Each row is a point. The points of each table are mixes of a few directions, plus a little noise. Count the directions of each table, and those that both share. Where both have some left over, give the other angles between the two spaces (their principal angles), to ten degrees, smallest first.

First:
[[-41 -43]
 [ 64  67]
 [-15 -15]
 [ 17  17]
 [-26 -27]]
Second:
[[ 91  95]
 [-15 -16]
 [-19 -20]
 [-20 -21]
 [-20 -20]
 [ -7  -8]
 [ -9 -10]]
Directions: first 1, second 1, shared 1

First (5 x 3):
[[-45  24 -25]
 [-15   8  -9]
 [ 83 -44  46]
 [  5  -2   3]
 [-28  15 -16]]
Second:
[[-25  12 -64]
 [ 37 -18  95]
 [  6  -4  17]
 [-22  11 -59]
 [-11   5 -25]
 [  1  -1   4]
 [ 14  -7  35]]
Directions: first 1, second 1, shared 0; angles 40

First, 8 rows:
[[ 95   4 -53 -50   2  27]
 [ 53  -7 -35 -19  15  32]
 [-18  27  27 -19 -43 -57]
 [ -4   7   7  -6 -12 -15]
 [-48 -17  18  40  21  14]
 [  4   4   0  -6  -6  -7]
 [-46 -12  20  34  14   5]
 [-36  -8  16  25   9   2]]
Second:
[[-51 -11  63   0  41 -17]
 [ 37  -4 -23 -32  -6  22]
 [ 59  30  -1 -16  51   6]
 [ -3  21 -33  24 -35  34]
 [-36  -4  -2  38 -29 -21]
 [ -6 -32  -3 -13 -21 -24]]
Directions: first 2, second 4, shared 1; angles 60

First, 10 rows:
[[ -6 -18 -80 -21 -18 -26  54 -28]
 [  9  -9  24  14   0   4 -36   3]
 [  4 -11  15  11 -26   3 -33  15]
 [ 20 -23 -52   0 -21 -12   5 -16]
 [  2 -38  20  13 -11 -14 -54 -12]
 [ 11 -41  -4  12 -21 -17 -45 -15]
 [ 95  89 -71   3  53  66  93  18]
 [-13   6  61   3  45   1 -25  -7]
 [-68  -8  44 -11 -34 -15  -9  22]
 [-53  50  42 -22  31  10  54  21]]
Second:
[[ 16  11  -9   3  -2  12   6   9]
 [ 26  17 -15   5  -3  19  10  13]
 [-12  -8   7  -3   1  -9  -4  -6]
 [-67 -45  37 -13   8 -48 -25 -35]
 [ 95  64 -53  20 -13  68  36  50]
 [ 34  23 -19   7  -5  25  13  19]
 [-93 -63  53 -20  12 -68 -36 -49]]
Directions: first 4, second 1, shared 1

First, 11 rows:
[[-22 -22 -88  21 -20  -4  15  28 -58  31  88]
 [ 16  16  23 -23  -5   0 -15 -21  28 -17 -25]
 [-24  -9  23  23  69  -6  52   4 -56  -3  29]
 [-25  -5   1  30  30 -12  20  41 -38  10  28]
 [ 15   3  41  -8  48  -6  36 -16 -19  -4  32]
 [-29   5 -69   1 -58   4 -47  11   5 -10 -32]
 [ 13   8 -34 -23 -74   9 -59  -8  57  -5 -47]
 [ 50  31  54  -8 -56 -14 -55  55  95  21 -31]
 [-11 -31 -18  -1  66   9  74 -54 -81   0  73]
 [  8 -35  36  27  22  22  36 -13  15  22 -34]
 [  6  40  29 -39 -21  -5 -55 -24  52 -48 -80]]
Second (8 x 11):
[[-62 -77  21 -68 -33  26  76  48  36 -50  21]
 [-56 -62  27 -53 -45  15  80  41  29 -46  17]
 [-15 -31  -9 -30  17  21  -1  17  15 -10   8]
 [-26 -28  13 -24 -22   6  38  18  13 -22   8]
 [ 33  42 -10  37  16 -15 -39 -26 -20  26 -11]
 [ 58  88  -3  81   1 -42 -49 -52 -41  44 -23]
 [ 37  36 -24  29  40  -4 -62 -25 -17  32 -10]
 [ 30  32 -16  27  26  -7 -45 -21 -15  25  -9]]
Directions: first 5, second 2, shared 0; angles 80, 80

First (11 x 12):
[[-41 -32 -25 -25  14  -7 -16  26  27  13 -17 -29]
 [ 21  14  20   7  -8 -25  19 -27 -26 -11  18  -5]
 [ -2 -30 -14 -37   0 -20  -4  27  17 -34 -10 -23]
 [ 37  62  16  21  -5   5  32 -22 -61   0 -16  22]
 [ 13   2 -20 -43   1 -19  24  22 -15 -36 -34 -14]
 [ 31  28  28  44 -13  32 -25   5 -15  -8   9  29]
 [-64  -5   5  25  20 -24 -18 -24  -7  73  10 -47]
 [-44 -29 -12  -9  13 -25  23 -46  25  47  32 -16]
 [ 14   1 -13 -17  -2  15  -3  32   3 -27 -26  10]
 [ 20  -9  -6  -6  -8  26 -10  22  22 -28  -3  25]
 [ 15  -2  19  41 -11  43 -22 -15  28  10  37  47]]
Second, 10 rows:
[[ 16 -32   0  -3 -12  20 -15   9  45 -28  26  27]
 [ -4 -18 -22 -29   3   2  16   5  21 -10  -7   7]
 [-37  72  12  62  21  20  -4 -27 -64  95 -28  -6]
 [  3 -25 -22 -48   0 -23  19  16  13 -35 -13 -15]
 [ 14   1  11  -7  -6 -29  25 -28 -13 -11  19  -7]
 [ 11 -14   0 -15  -6 -12  11  -6  10 -21  13   1]
 [-32  63  19  69  16  30 -36   3 -53  77 -31  -9]
 [ 14 -15  10   4 -10   4 -17   9  16 -23  16   6]
 [ 11  -8   9  -7  -7 -17 -15  19  -5 -30  -2 -20]
 [  3 -25 -18 -26  -1   6  16  -1  32 -15   7  17]]
Directions: first 5, second 4, shared 4

First, 11 rows:
[[-24 -47 -10 -26 -84  -5  -5   1 -46 -88  -6  -3  46  32   1   9  95 -23]
 [ 11  23   5  12  41   2   3  -1  22  42   3   1 -22 -15  -1  -5 -46  11]
 [  7  13   3   7  23   1   1   0  12  25   2   1 -13  -9  -1  -3 -27   6]
 [ 13  25   6  13  45   3   3  -1  25  47   3   2 -24 -17   0  -5 -51  12]
 [ -3  -5  -1  -3 -10   0  -1   0  -5 -10  -1   0   5   4   0   1  11  -2]
 [ -1  -2  -1  -1  -3   0   0   0  -2  -4   0   0   2   1   0   1   4  -1]
 [  4   8   1   4  13   1   1   0   7  14   1   0  -7  -5   0  -2 -15   4]
 [ -5 -11  -2  -6 -20  -1  -1   0 -11 -21  -2  -1  11   8   0   2  23  -5]
 [  0  -1   0  -1  -2   0   0   0  -1  -2   0   0   1   1   0   1   2  -1]
 [ -4  -8  -2  -4 -15  -1  -1   0  -8 -15  -1  -1   8   5   0   2  17  -4]
 [  3   6   1   4  12   0   0   0   6  12   1   0  -6  -4   0  -1 -13   3]]
Second, 11 rows:
[[-14 -31 -21 -12 -11 -12 -21  10   8 -24 -33 -17   7   0 -17  13   4   8]
 [-11 -13  -5 -15  37 -19 -19  22  14   9 -21  -8  25   1 -42   0   5  23]
 [  4  -8   6 -24   5   1 -27  15  -9  -9 -25  13  27  26 -36  13   5  -2]
 [  6  27  20  19 -18  20  39 -25  -3  19  36  23 -23 -14  53 -12 -23  -7]
 [  3  13   0  19   4   1  19 -10   2  11  25  -8 -18 -15  20 -12   2  -2]
 [ -1 -19  -9 -15 -15  -1 -23   8  -6 -24 -26  -3  10  16 -18  15   7  -6]
 [  2  -2   6  -6 -24  10   0  -6  -7 -10  -6  14  -1   8  12   8  -9  -8]
 [-10  14  21   2   9   6  29  -8  14  31  12  26   2 -17  25 -10 -33  22]
 [ 19  17  -8  20  13  -1  -1  -2 -14  -1  28 -22 -16   3  -5 -11  33 -23]
 [ 10  28  19  10  25   5  18  -3  -1  29  30  13  -1  -3   5 -16  -2   1]
 [ -8 -28 -29   2 -28  -9 -13  -1   2 -33 -20 -28 -12  -5   3  12  11  -6]]
Directions: first 1, second 4, shared 0; angles 40
